Each row of a before or after table is a point. One or more steps were done to the points. Then noise was added and the rows were shuffled. The steps act on columns, c1 being the first. Write out the steps. A step turns or swaps two columns, mirrors them in a line or flattens them onto one, adds a multiple of one to another, or multiplies or shifts one. Angles are multiples of 10 degrees, from the lower column toward the higher: turns from -170 to 170, lines from 10 to 170 but not 90. Use the fewest steps. Two steps may share a column if one is a turn and the other turns, adds or multiplies; they go together, in the order done. Otherwise the lowest column goes first.

Before, 11 rows:
[[-15   8]
 [-16 -54]
 [-27  43]
 [-44   3]
 [ 27 -62]
 [-43 -58]
 [ 42   2]
 [-61  30]
 [  5  33]
 [-46  19]
 [-39  45]]
After:
[[ -25  -23]
 [  -4 -106]
 [  20  -45]
 [  -6  -42]
 [ -16 -105]
 [ -16  -46]
 [ -18  -33]
 [ -11   -8]
 [   8 -109]
 [   0  -18]
 [ -13   -7]]
Steps: multiply c1 by 0.4; shift c2 by -50

Before:
[[  -1  -37  -33   44   25  -18]
 [  17  -18   -2  -76   -6   49]
 [  61  -37   -5  -57   19  -35]
 [ -31   38   26  -45  -58    7]
 [ -29  -11  -36   40  -16  -22]
 [  84    2    5  -16  -27    1]
 [  16    4  -59   27  -28  -62]
 [ -29    7   11    0 -100  -24]
 [  -1  -69  -34   25   11    3]
 [  -6  -27  -38   13    5  -36]
 [  17   -5   39  -45   -9   12]
 [   6  -48  -31    9   47  -14]]
After (12 x 6):
[[ 11  75  39  -3  52 -35]
 [  6  34 -23  18   1 -38]
 [-32  15  -2 -51 -16  45]
 [ -1   0  38 -29   2  19]
 [ -1  36 -26  13 -68   1]
 [ 65  43 -47  25  15 -21]
 [ 62   0  -3 -37 -36  37]
 [-21  21  37 -31  54 -26]
 [ 28  22 -23   9 -25 -26]
 [ 18   7 -31  25 -43 -11]
 [ 13  -1 -44   5 -68   3]
 [ 38  19  11  -9  19  70]]
Steps: turn c1 and c6 by 60 degrees; turn c2 and c5 by 120 degrees; turn c2 and c3 by 20 degrees; multiply c4 by 0.7

Before:
[[-21  26 -27  -6  60  40 -15  -7  -6  25  17]
 [-54  23   9 -19  -2  10 -18   9  52 -11  15]
 [-27  24  15 -20   3  -5  47  16 -11  44 -40]
 [-24  38 -19   3 -12  -8 -24 -52   6  52  20]
 [-19  -2  -7 -24 -18  -4 -23  14 -27  32  35]
 [  4  24  18 -17 -13  -3 -24  21 -22 -33  14]
 [ -3 -18 -29  22  10  -8  42  10 -10  25 -23]
 [-21  25  -1  14 -10  20   5  29 -14  20  30]
 [ -9  10  26  24  21 -18 -10 -16 -17  41  31]
 [  8  35   4  13 -15 -25 -26  21  -2  53  20]
 [ -8  24 -13  35 -10   6  63  20 -19 -18  22]
 [ 15  16  10 -21 -12   3  53   0  17  34   2]
 [-32 -14 -19 121 -12 107  -1  10 -10  29  11]]
After (13 x 11):
[[-21   0  -6  -6 -18  -4  -3 -19 -27   6  40]
 [-23   0 -26  -6  61  40   4  -3  -5 -11  17]
 [-21  -1  -1 -29  -9  21  25 -23 -16  22  15]
 [  8  -1   5 -24 -16 -26  -5 -31  -3   6   7]
 [  4   1  18   6 -14  -2   0   2 -21  24  23]
 [-33  -3 -19 -98 -10 107  21 -12 -10   2 -70]
 [ -9  -1  25 -38  23 -17  12  -5 -17 -23   8]
 [ -8   1 -13 -41  -9   6  84  -4 -20  19  -6]
 [-25  -1  16  40   4  -6  66 -22 -13   6 -18]
 [-55   1  10   4  -2  10   2  -2  50   9  25]
 [ -3   1 -28  -2  11 -10  62 -13 -11   3 -33]
 [-22  -2 -18 -14 -13  -7  -5   9   6 -56  14]
 [ 16   0  12  15 -11   4  73 -12  16  -8  15]]
Steps: multiply c2 by 0; mirror c4 and c11 in the line at 110 degrees; shift c7 by 20; multiply c10 by 0.4; turn c8 and c10 by 120 degrees

Before (14 x 18):
[[-54 -11   4 -39 -47  14  -2   8  19  44 -46   2  25  24   4 -12  -3  10]
 [  7 -17  41 -28   1   8  60 -40  59  36 -70 -28 -16  41  14 -47 -22  36]
 [ -8   5 -19 -15   1 -23  10   8  -8  -2  35  15   1  -8  -5  -9  36   5]
 [-28   9  -6  -4  -8  38  15 -31   4   1  11 -19  -9  -6   1  32 -34  26]
 [  0   0  -8 -18  -9 -16  35  10   4   8 -31   2 -24  29 -21  22 -36  27]
 [-20   8  31   7 -21 -41  -6  28  23 -13 -66  26   2  58 -14  23  48  63]
 [-30 -16   7  33   8 -25  11  34 -29  -8 -18   4 -14  18 -20  -2  23  11]
 [-11  40 -46   6  20  -6  15  -2  49  -9  27 -43   4  62  21 -20  55  43]
 [-59  25  -5  17  10  30   4  26  55  -4 -25  -1  26 -27  10  15  11 -41]
 [  8 -32  -9  14 -13 -72  13 -21   6 -14 -59 -29 -23  37 -21 -13  50  30]
 [ 16  10  13  18 -28 -61  15  19 -47   5  19  -8  11  20 -60 -17  19  -3]
 [ 32  -9  29  -6  12  16 -41  48   3 -23  14 -57   3  36   5 -19  19   8]
 [ -5   3  23  28  36 -43  20  34  27 -61 -24 -41  43  11 -41 -52 -22  12]
 [ -3  -6  34 -44 -41  -1  28  30   6   6   3  -3 -36  43 -54 -13  20  38]]
After, 14 rows:
[[   9  -32   -9   14  -13  -72   -8  -22    6  -14  -60  -28   21   37
   -43  -14   52   30]
 [ -30  -16    8   33    8  -25   -9   34  -30   -7  -18    5   15   18
   -40   -2   24   10]
 [  16   10   11   16  -28  -62   -4   19  -48    5   19   -8  -10   20
  -119  -18   19   -2]
 [ -19    9   32    6  -21  -40  -27   28   24  -14  -66   27   -2   58
   -28   22   49   64]
 [ -12   40  -46    6   20   -6   -5   -2   49   -9   26  -43   -3   61
    40  -20   56   43]
 [  -4    1   23   28   36  -42   -1   35   27  -60  -25  -41  -44   12
   -81  -51  -21   12]
 [ -60   24   -4   15    9   31  -16   26   55   -4  -25   -1  -27  -26
    19   15   12  -40]
 [   7  -16   41  -27    2    9   42  -40   59   34  -71  -29   16   40
    28  -48  -23   35]
 [  32   -9   29   -6   12   14  -61   47    2  -22   15  -56   -3   37
     9  -18   19    9]
 [ -54  -11    5  -39  -46   14  -22   10   19   43  -46    0  -26   23
     7  -10   -3   11]
 [ -27    9   -7   -5   -7   38   -6  -30    3    2   11  -18    9   -5
     2   32  -34   25]
 [   1   -1   -9  -19   -8  -15   16   10    4    8  -29    2   24   29
   -43   23  -36   27]
 [  -3   -5   34  -44  -41   -1    6   29    6    5    3   -4   37   44
  -107  -13   19   38]
 [  -8    5  -19  -16    0  -23  -10   10   -8   -3   35   15   -1   -8
    -9  -10   36    5]]
Steps: shift c7 by -20; multiply c13 by -1; multiply c15 by 2

Before, 14 rows:
[[-45 -18  12 -25  -5  71  27 -10  28 -42  14 -12  18   2  -1   6  26  10
  -60  42  44  24  25 -24  43  -8  59 -44  81  23 -45  19]
 [  2  17  20 -69 -17  78   3  30  -2 -35  21 -44 -20   9 -51  52  10  -8
  -32  -2  18  21  39   9  30 -32  75  -8  66 -37 -15  11]
 [ 34  -8 -23  -6  19 -34 -32 -17 -48  20 -16  36  18 -76  24  18   1  51
   40 -50  -2  46  40  57  48 -27   2  13  23   2 -26 -24]
 [ 14 -43   4 -11  21 -26 -48   7 -11 -23 -46  58  20 -77 -25 -79  39  59
   53 -46  24  -2  -1  60  44 -24  -1  -5  11  -6  12  15]
 [ 35 -84 -20  33  37 -45 -27  -8   4  18  -7  30 -16 -44   0 -11 -14  80
    3 -60  15  31  19  44  14 -24  48 -10  41  -4  42  24]
 [  3 -51 -14  78  40 -32  -8 -52 -30  -3 -21 -50 -28  66  14  28  18  20
  -18 -23  77  10 -93   2  35  22  11  14  18 -77  22  17]
 [  6 -37 -17  -7 -30  59 -36  41 -15  15  14 -23   4 -31 -12  21 -34 -12
  -58  37   1 -12  23 -20  70  21  48 -43  52  18  -8 -17]
 [ 35 -37   0 -19  28 -48 -50  31 -22  19  15  64 -27 -58 -54 -51   5  86
  -17 -41  19  32  40  19  41 -10  30  27  -1  15 -21 -33]
 [-41  23  -2  22 -49  90 -10  23 -12 -62  25 -29  -3  11 -10   9 -22 -25
  -56  37  20  41  58 -22  22  14  58 -73  14 -12 -30   6]
 [-15  17   1  65  57 -32  -4 -11  -6  23 -20 -40 -54  33  44  -1   4 -29
   18 -43  20  15 -38 -13  -3  29  61  58  23 -38   9  36]
 [ -3 -44   1  41  20 -52 -27  -8 -11   9 -20  51 -22 -28 -46 -11 -20  73
   47 -23 -35 -12  18  37  32 -20  28  21  -1  16 -32   7]
 [-28 -34  16  32  10  -6  24 -40 -31  44  -6 -47 -27  56  20   4  46  12
    5 -15  25  22 -70  -5 -10  30  54  36 -44 -42  42  39]
 [-18 -39   7  48  35  18 -32  -1 -10   3  -6  12 -14 -67 -33  -9  21  39
   -6 -31 -12  28   2  15  23 -27 -28   5  12   8  14 -30]
 [ -8 -35 -15  44  25 -36  -2   3  -8 -14  -1 -37   2  57  46  56  -6   3
   15  -8  44  10  -5 -13  -2  32  34  85  19 -41  56   6]]
After (14 x 32):
[[ 33  -8 -23  -6  19 -34 -32 -17 -48  20 -17  36  50 -75  24  19   0  52
   29 -51  -3  47  41  31  39 -27  23 -10 -10   4 -27 -26]
 [ -3 -43   1  41  20 -51 -27  -7 -12   8 -21  50   8 -30 -46 -10 -19  73
   34 -22 -34 -13  18  42  22 -18  13  19  24  16 -32 -12]
 [-28 -35  15  33  10  -7  24 -38 -32  45  -7 -47 -22  57  19   5  46  13
    2 -16  25  23 -69  14 -22  29 -11  53  70 -42  41  -3]
 [  6 -37 -16  -5 -30  58 -36  41 -15  14  15 -23 -11 -31 -13  20 -33 -11
  -48  37   0 -13  24 -17  60  20  68 -40  16  19  -7  22]
 [-15  17   1  66  57 -32  -4 -11  -4  23 -19 -38 -50  35  42   0   5 -29
    4 -44  21  16 -38  25 -13  29  51  65  41 -38   9 -22]
 [ 12 -43   4 -11  21 -26 -47   6 -10 -23 -46  58  54 -77 -24 -77  38  59
   22 -45  25  -1   0  32  35 -24   9   9  -6  -6  13  14]
 [  2  18  20 -70 -16  78   4  31  -1 -35  22 -44 -10   8 -52  55  10  -8
  -17  -2  19  21  39  20  20 -33  95   4  30 -36 -17  14]
 [-46 -17  13 -26  -5  72  29 -10  29 -42  14 -11  -2   2  -2   5  27  10
  -50  42  45  23  27 -30  34  -8 100 -13  10  24 -46  47]
 [ 35 -83 -21  35  37 -47 -28  -7   3  18  -7  30  18 -44   0 -12 -15  80
   -2 -60  15  31  19  45   3 -24  61  13  20  -4  43  23]
 [ 35 -36   1 -19  27 -47 -52  30 -22  19  13  64 -10 -57 -55 -50   7  87
   -6 -42  19  33  39  32  29 -10  14  -6  27  16 -20 -41]
 [-42  23  -3  22 -50  90 -11  24 -10 -61  24 -30 -16  11 -10  10 -21 -23
  -40  36  20  41  58 -16  13  13  42 -42  44 -12 -30  59]
 [-17 -39   7  48  37  18 -32   0 -10   1  -6  13  -1 -69 -31 -10  22  38
  -12 -30 -12  28   2  21  11 -28  -2 -20 -31   7  13 -23]
 [ -8 -35 -15  45  26 -35  -2   2  -9 -14   1 -38  -7  57  44  55  -5   2
   13  -6  45  11  -5  -9 -13  32  34  58  21 -43  55 -61]
 [  3 -50 -14  77  42 -32  -8 -53 -30  -4 -21 -51 -21  66  13  27  18  20
  -34 -22  78  10 -94  19  27  21  21  22   0 -76  22   0]]
Steps: add 0.7 times c11 to c19; turn c13 and c24 by -40 degrees; shift c25 by -10; mirror c27 and c29 in the line at 30 degrees; turn c28 and c32 by -50 degrees
